Each row is a point. A path goes straight from each point to the next, and from the last back to the first. The post is the endless flat space through its rows: a point in 2 columns, a line in 3, a plane in 4, and so on, so that a path can go around it. Count how often the path circles the post. Going back the other way cancels.
In the rows, 128 means zero.

Post (2 x 3):
[[153 121 142]
 [105 104 102]]
Path (17 x 3):
[[106 155 122]
 [ 98 114 128]
 [136  85 178]
 [181 105 139]
 [142 121 108]
 [169 152 141]
 [102 145 115]
 [115 124 170]
 [103  80 120]
 [163 100  93]
 [125 127  73]
 [ 69 149 100]
 [125 166 162]
 [119 134 169]
 [153 100 157]
 [193 115 159]
 [137 129  92]]
Times around: 3

Post (7 x 8):
[[151 125 140 106 167 107 114 124]
 [108 113 185 168 131 121 142 133]
 [162 145 132  73 120 168 116  93]
 [126  95 116 164 137 117 142 107]
 [146  97 134 190 185 113  94  88]
 [165 108 120 112 142 155  80 112]
 [122 170 131  59 154 149 104 127]]
Path (25 x 8):
[[137 117 142 111 186  74 135 116]
 [144 114 216  90 172  73 112 151]
 [144  75  94  85 143 125 143 123]
 [154 129  74  79 155 146 130 104]
 [200 107 186 127 158 118 118 118]
 [150 109 151 127 189 114 139  77]
 [149 136 138  59 155 118 111  88]
 [172  96  94 101 130 141 110  78]
 [149  72 125 125 164 141 117 120]
 [129 129 156 159 172 152 100  98]
 [134 179 129 155 198 129 107  78]
 [145 135 108 132 138 138 134  99]
 [163  95 114 180 152 166 118 113]
 [123  83 120 135 131 171 133 110]
 [136 123 119 117 184 133  89  76]
 [124  81 129 107 134 127 106 149]
 [111 110 205 119 189 114 120 176]
 [135 162 166 138 186 130 128 109]
 [107 159  86 116 129 145 136 115]
 [143 106 158 143  87 100 121 140]
 [119 145 123 157 141 147 112 122]
 [113 120 131 128 119 157 144 162]
 [110  96 120 142 152 129 136 139]
 [ 99 111 100 159 181 131 145 118]
 [125 117 108 108 177 121 124 134]]
Times around: 0

Post (11 x 12):
[[156  97  94 130 128 151 103 135 150 150 132 140]
 [152 123 132  84 147 152 119 122 140 128 106 157]
 [ 96 169 141 170 131 170 107  98 118  89  83  74]
 [ 97 118 133 119 105  75 163 137  81 155 127 137]
 [115 130 160  94  94  75 148 142 124  76 141 109]
 [117 154 191 139 108  66 144 145 105 158 111  98]
 [129  89  98 126 144 127  92 127 134 131 151 186]
 [111 115 114  97 124 153 105 104 155 159 145 166]
 [144 134 120 108 149 157 126 128 136 143 160 157]
 [118 105 117  88 167 127 135 121 182 105 145 134]
 [108 173 149 105 112  83 123 173  99 124  96  95]]
Path (31 x 12):
[[130 157 109 108 141 113 151 162 206 140 101  97]
 [125 104 161 134 119 115 144 128 165 186 122 137]
 [125 145 183 175 117 131 128 165 101 140 115  84]
 [110 133 121 138 110 141 109 146 144 136 132 108]
 [119 181 132 145 130 107 169 166 132 106 137  83]
 [109 188 105 164 130 150 154 103 115 170 144 124]
 [141 175 103  98 174 147 110 125 137 101 174 138]
 [120 136 105 147 135 146 156 100 117  98 106 124]
 [ 76 130 107 137 104 133 130 120 118 104 138 165]
 [156 119 122 173 138 111  96 216 146 142 149  95]
 [159 130 193  85 145 141 103 121 176 115 155 135]
 [100 155 111 107 146 103 121 129  96  87 157 116]
 [174  80  64  80 131 148 103 103 153  63 154 176]
 [120 149 130 101 182 125 116 120 144 105 159 112]
 [ 97 140 103  86 129 120  98 158 115 182 106  80]
 [142 140 149  63 181 127 153 122 205 124  98  76]
 [156 123 105  80 128 132 134 133 177 119 152 155]
 [144 173 146 109 130  95 133 125 110  75 111 145]
 [129  69  65  98 124  87 113 138 120  68 170 151]
 [146  47  85 133 144 151  85 113 126 156 127 129]
 [118 152 142  70 147 124  90  93 102  84 104 144]
 [ 74 127 122 139 101 138 119  65 126 106 111 133]
 [141 127  94 108 146 114 122 170 139  96 119 133]
 [128 112 126 119 100 127 119 148 153 144 168 151]
 [147  68 131  31 205 127 149 120 203 108 161 191]
 [109 125  94 139 156 115 120 143  61  77 138 101]
 [201 109 114 159 150 139 137 120 132 133 128  95]
 [133 129 137 108  91  78 124 118 104 144  99 101]
 [133 133 105  98 163 176  91 115  78  81 131 163]
 [118 141 139 116  86 104 134 124  70 149 103 120]
 [124 151 125  91 160 136 119 112 130 154  97 154]]
Times around: 2

Post (17 x 18):
[[115  81 127 123  92  86 149 125 102 106  97 113 133 147 159 163 137 117]
 [180 142 116 122 111 102 121  92 146 155 133 105 124 165 139 104 140 145]
 [128 154 163 146 134 131 136 127  92  93 140 142 113  69 106 140 140 122]
 [ 86 123 112 156 114 100 143 120  84 123  73 132 120 154 139 140 145 104]
 [182 178 162 143 131 135 143  99 123  66 128 139 125 101 101 139  99  97]
 [143 159 185 130 133 142 182 141  93 138 118 131 111  93 111 158 104 108]
 [141 122 117 106 156 116 117 111 169 142 145 104 151 149 120  89  94 134]
 [137 104 118 115 126 148 114  86 154 150 153 140 136 192 162  82 138 145]
 [154 114 123 134 117 155 124  97 165 150 136 108 169 168 100 103 137 155]
 [154  98  95 100 120 154 148  97 160 151 128 100 120 161 125  83 121 158]
 [ 98 111 121 136 121 109 132 131 122 147  67 104 118 145 186 152 140  85]
 [135 171 162 157 115 112 187 143 133  93 137 121  99  87 103 127 126  98]
 [120  94  87 136 113  91 128 154 101 142 112 141 120 131 150 160 135 100]
 [142 147 168 170 142 124 167 104 138 114 150 130  94  93  80 160  94 107]
 [121 124 133 114 120  92 114 162 120 117 106 122 122 163 134 153 165 121]
 [130  96 143 109 120  94 151 118 123 156  85 156 122 136 108 127 159  98]
 [123 144  88  95 122 122 122  72 173 140 151 126 145 158 136 116 122 156]]
Path (27 x 18):
[[120 158  64 129 113  89 110 106 156 153 101 143 121 182 171 140 149 160]
 [147 110 156 137 106  94 177 144 140 130 109  88 129 105  57 134 168 151]
 [124 160 139 141 156 125  96 125 160 151 111 196 132 124  50  79 190 121]
 [ 95 151 164 186 200 154 136 216 104 153 107 135 111 159 121 122 142  93]
 [ 93 136 115 147 159 108 116 137 108 142 150 111 170 126 106 163 118 130]
 [209 156 108 130  95 105 109 156 169 158 192  34 110 193 134  96 134 146]
 [165 163 137 105 130 138 114  96 118 170 103  77 148 165  76 124 127 159]
 [149  69 111 134 111 117 106  80 105 144 126  89 150 190  87  89 170 151]
 [179 105 118 138 122 149  97 122 157 148 123  40 121 139 197 115  96 113]
 [123 149 105 162  92 122 152 137 156 146 139 112 110 131  90 105 176 160]
 [129 101 109 136 145  87 162 147 123 139 101 154 119 118 160 148 112  97]
 [142 115  82 145 124 157 113 141  88  81 126  89 161 143 140 155 149 160]
 [145 164  97 162  97 128 129  87  89  88 115 132 118 128 128 165 123  84]
 [193 140 139 129  76 120 106 104 113  76  95 120 174 180  75  80 141 117]
 [117  84 131 163 110 135 198 132 180 109 109  85 116 110 113  94  66 127]
 [161 109 134 169  96 141 216  89 100  88 101 159 169 151  93 147 117 116]
 [145 204 175 187 127 113 143 105  87 117 143 105 125 131  68 111 183 158]
 [189 162 155 125 103 131 115  99 156 126 192  96 129 123  92 121 147 154]
 [140 118 175 110 111 133 111 126 109 110  88 142 127 124 123 125 162 108]
 [128 155 146 105 170 146  95 144 121 168 121 135 150  90 140 131  82  98]
 [140 115  78 109 129 147 111 141 107 157  95 102 129 199 220 110  79 125]
 [104 132 140 155 121 120 131 103 130  84 170 183 134 169 161 137 166 135]
 [181 142 145 184 140 129 151 113 143 173 153 125 115 171 100 100 157 137]
 [ 93  95 104 133 112 106 167 147 112  83 104 135 146 147 154 145 142 147]
 [109 102 128 176 123 171 125 132  90  89 181 137 107 132 160 136 156 132]
 [139 116  76 138 120 141 154 125 103  88 100  65  96 115 133 148  76  77]
 [149 108 143  61 131  61 112 120 145 121  94 155 106 143 115  81 142  92]]
Times around: 4

Post (17 x 18):
[[141 135 157 147 108 122  96 125 145 120 153 143 144 183 125 110 136 154]
 [144 133 134 149 175  94 144  88 173 148 120 134 107 156 158 116 106 122]
 [103 102 170 113 108 173 131 121 120  94 121 106 114 120 134 167  89  95]
 [117 114 137 144 148 137 151 153 149 136 184 125 155 130 129 139 141 172]
 [120  88 172  90  90 134 160 148 126 129 141 118 129 143  97 109 145 125]
 [108 168 181 130 122 157 162 131 132 135 134 141  84 114 109 146 151 127]
 [126 144 147 138 116 111 168 186  89  96 173 120 159 140 123 126 126 181]
 [112 127 135 137 133 114 175 117  99 138 124 117 128 133 162 146 124 188]
 [141 109 107 132 148 127 141 121 111 124 130 117 152 129  87 112 134 164]
 [160 102 114 164 142 123 135 129 115 112 139 154 112 158 169 112 138 160]
 [ 96 122  87  62 122 167 156 142 134 134 113 111 147 132 122 120 130 108]
 [160 169 146 121 132 139 162 153 134 145 101  78 121 116 150 125 148  65]
 [ 85 107 124 100 170 137 123 129  89 136 109 139 111 143 106  83 131 126]
 [114 118  97 116 121 145 110 193 152 164 142 138 158 124 114 164 102 105]
 [135  99 113  89 155 149 135  98  96 126 143 121 121 119 139  95 108 168]
 [124 117 100 130 163 142 123  99 106 129 141 114 125 153 135 169 105  87]
 [109 115  99 158 116 139 121 141 171 138 142 101 122 158 153 123  93 110]]
Path (29 x 18):
[[108 152 134 113  97 110 148  99 145 143 150  98 125 142 158 123  81 129]
 [102  99 202 158 118 119 176 137 121 165 131 132 144 163 105 175 145 109]
 [ 95 181 122  98  76 162 178 135 157 122 147  64 128 169 158 127  87 120]
 [193 105  59 120 168 139 185 128  91 121 171  97 131 104 171 145 118 166]
 [155  55 151  96 184 108 218 158 102 148  79 100 119  96 151 161 149 106]
 [ 91 105 105  24 129 157 176  85  62 117 143 167 114 171 138  86 116 192]
 [ 89 119 128 115  83 142 171 216 142 169 136 196 111 155 149 157 127  98]
 [110 106 163 157 136 104  88 134 124  80 141 115 172 204 109 180  61 104]
 [205 136 138 117 132 136 180 153 168  96 170 127 135 153 148 150  86 116]
 [ 76  52 129 133 111 167 159 137 138  90 138 108 148 121 155 109  47 159]
 [125  92 171 161 109 108 214 184 149 141 157 143 105  93 124 167 128 142]
 [126 140 135 137  92 140 161 125 151 127  97  80 120  97 179 130 111 152]
 [129 183 136  95 179 104 120 134  84 137 114 122 129 161 142 161 157  76]
 [123 116 108 140 165 111 107 136  85 127 143  90 173 130  90 140 143  77]
 [ 99 125 139 177 121 102 155 159 110 115 183 133 159 152 135 108 133 173]
 [135  87 161 162 130 130  96 168 128 115 169 183 130 139  95 102  97 167]
 [121 123 127 111 176 154 158 155 126 166 132 130 114 143 118 126 165 109]
 [114  85 108  83 144 134 173 163  75 157 142 136 119 118 152 171 128 157]
 [ 86  69  87 148 160 127 163 158 129 128 184 111 101 148 186 102 126 126]
 [159 176 112 153 136  69 140 115 129 169 167 108 127 179 210  90 111 155]
 [134 104 113  93 119 130 132  78 128 200 145 136 174 185 146 148 166 114]
 [101 146 100 137 139 116 137 190 105 163  84 153 154 187 125 169 151  81]
 [158 130 141 150 136 142 114 148 153  95 130  92 126 157 106 119 134 117]
 [123 182 142 113  77 178 164 141 136 122 158  98  87 155 168 132 114 118]
 [112 142 144 151 111 180 138 110 154 128 179 159 107 132 161 154 100 191]
 [ 79 142 154 136 133 116 133 106 171 166 164 117 149 142 141 133  83 132]
 [132 119 154 142 117 114 139 113 193 163 192 118 103 159 121 112 153 100]
 [114 127 135  65 174 101 135 100 116 144 133 129  98 157 150  98 141 139]
 [146 113  80 147 110 110 170 155 156 156 121 155 120 150 112 127 172 132]]
Times around: 1
